Rows are points. Two turns around zero, p and q, are shown by what they do to some points. Write where each new point lands after one turn and then the other. Backwards means that the second turn is done in reverse. Each puzzle has new turns, and all numbers are rounded.
(in the rows, 128 means zero)

Turn p:
[172 126] => [170 113]
[144 106] => [137 102]
[ 68 152] => [ 77 168]
Turn q:
[ 84 175] => [ 65 140]
[114  63] => [155  67]
[175 120] => [171 149]
[129 153] => [114 149]
[139 129] => [136 135]
Where do these land?
q, then p backwards: [126  92] => [155 105]
p, then q: [87 84] => [104  73]
p, then q backwards: [146 175] => [176 142]
p, then q: [154 161] => [142 168]

Turn p:
[151 102 137 112] => [158 134 152 133]
[135 138 205 145] => [111 201 139 154]
[126 111  31 140] => [145  34 102 127]
[143 154  77 116] => [149  97  90 101]
[100 137 172 109] => [ 99 165 152 109]
[113 126 146 144] => [106 138 134 142]
Turn q:
[158 151 170  99] => [149 157 180 129]
[ 99 140 104 148] => [ 97 129  98 139]
[162 146 107 161] => [141 119 119 180]
[140 129 170 157] => [116 105 170 144]
[81 74 90 75] => [136 129  73  48]
Where do these land?
q, then p: [183 136 177 160] => [125 176 148 190]
q, then p: [118 110 103  93] => [157 115 117  94]
p, then q backwards: [ 89  89 157 121] => [122 149 185 142]
q, then p backwards: [ 70 144  71 125] => [116 204 132 159]
q, then p backwards: [165 164 167 135] => [134  75 165 133]
p, then q: [143 125  93 135] => [154 103 113 126]

Turn p:
[102 109 130 189  99 166] => [ 70  88 103 132 111 162]
[ 97 156 179 118 103 111] => [137 155 156 128  80 166]
[154 166 106 101  75  58] => [165 132 162 147  65  63]
[124 147 160 164 131 113] => [127 134 127 169 111 159]
[163 152  93  99 143 140] => [162 137  96 114 140  88]
[100  77  88 118 177 150] => [ 84 137 127 100 198 114]
[156  89 139 107 167 158] => [151 112 125 106 189 143]
Turn q:
[105 142 201 141  98  94] => [104 128 169 186 160  88]
[175 131 105 130 137 169] => [163 132 117 121 113 182]
[115 111 128 176 129 175] => [158  72 107 148 120 134]
[104 153  96 116  90  79] => [ 80 167 108 136 100  95]
[131  93 145 105 123 121] => [150 137 156 113 130 104]
[ 86 150 164 102 118 120] => [ 83 115 170 137 129 108]
[181 117  57 128 201 138] => [158 145  69  57 144 186]
Where do these land?
q, then p: [149 140 109  97 155 110] => [143 165 110  97 122 129]
q, then p: [118 119 167 113 108 154] => [139 103 151 143 125 167]
p, then q: [ 75 130 152 140 161 166] => [ 94  79 132 111  98 164]
p, then q: [137 111 102 154  72 143] => [149 131 129 114 103  66]
p, then q backwards: [ 94 153  80 109  91 105] => [ 91 115 103  89  87  98]
p, then q: [102  77 133  87 137 154] => [112 114 182  83 142 138]
q, then p backwards: [169 167 138 179 164  31] => [110 136  94 151 247 147]
p, then q backwards: [180 128 144 146 137 161] => [139 115 121 180 152 156]

Turn p:
[139 107 158 147 134 140 152 129 103] => [158 135 113 114 143 118 153 158 123]
[138 122 120 113 125 125 108 154 140] => [122 138 127 115 113 136  96 126 135]
[105 152 163 119 128 119 156 114 141] => [136 130 143 140 110 138 177 119 146]
[144 146 111 137 148 130 100 136 145] => [122 151 122 141 126 115 100 101 122]
[111 101 114 153 102 162 135 147 109] => [112 135 136 118 170 138 121 173 124]
[126 137 149  91 162 129 121  87 126] => [173 106 152 142 108 123 137  98 116]
[141 137  83 116 142 111 124 141 149] => [107 124 115 119 132 131  98  86 140]
[143 130 106 142  87 136 129 141 123] => [ 90 134 112 116 137 144 122 144 108]
[116 114 152 114 146 112 120  81 146] => [164  98 131 167 108 130 136 120 136]
[116 136 124 148 106 114 135 152  98] => [ 94 130 128 108 132 107 142 152 132]
Turn q:
[101 111 116 149 129 148 151 125 117] => [148 114  95 132 140 117 141 131 105]
[141 162 122 151 141 147 139 130 122] => [150 161 122 138 151 126 117 142 132]
[141 116 116 146 148 112 122 123 121] => [109 123 123 134 141 104 109 133 130]
[117 151 137 132 135 120 156 122 113] => [144 156 121 115 119 108 133 136 117]
[109 154 126 119 127 130 106 112 128] => [109 152 123 117 131 152 137 129 119]
[142 111 141 143 138 127 148 119 169] => [143 117 156 130 151 106 126  97 122]
[131 114 109 133 128 116 153 146 168] => [145  99 146 105 154 111 136 122 143]
[123 129 150 129 118 120  86 146 110] => [ 98 129 140 154 108 144 140 151 128]
[135 115 143  31 113 141  89 140 113] => [112 104 144 110  58 199 102 125 134]
[140 117 120 148 103 120 129 118 119] => [122 125 111 145 128 113 139 116 150]
Where do these land?
q, then p: [108 136 131 155 128 102 132 121 127] => [118 116 130 114 127 114 151 114 152]
p, then q: [121 110 115  99 129 119 134 163 113] => [119 108 154 113 110 160 123 116 123]
p, then q: [148 112 111 124 162 129 166 133 131] => [123 126 128 104 142 133  81 104 130]
q, then p backwards: [120 128 112 111 131 143 131 113 160] => [140 126 105 105 136 144 152 129 128]
q, then p: [118 129 127 100 129 137 106 143 116] => [124 142 148 118 138 146 117 151 121]
q, then p: [135 133 110  99 134 155 147 100 135] => [138 115 137 135 125 137 105 107  86]
p, then q: [154 113 121 139 140 140  92  92 106] => [ 93 125 108 156 116 105 108 153 144]
p, then q: [103 141 112 169 110 113 140 138 110] => [130 118 135  93 137 105 150 152  99]
q, then p backwards: [113 104 162 149 121 141 151 149 137] => [120 133 153 126 142 133 125  80 108]
q, then p backwards: [127 129 171 109 122 120 105 144 117] => [109 149 152 109  99 129 104 122 136]
q, then p backwards: [128 143 134 132  73 116 126  90 148] => [126 175 132 128 145 114 169 135 157]
p, then q: [161 159 131 149 155 121 106 150 135] => [ 97 171 114 104 131 127 139 127 152]
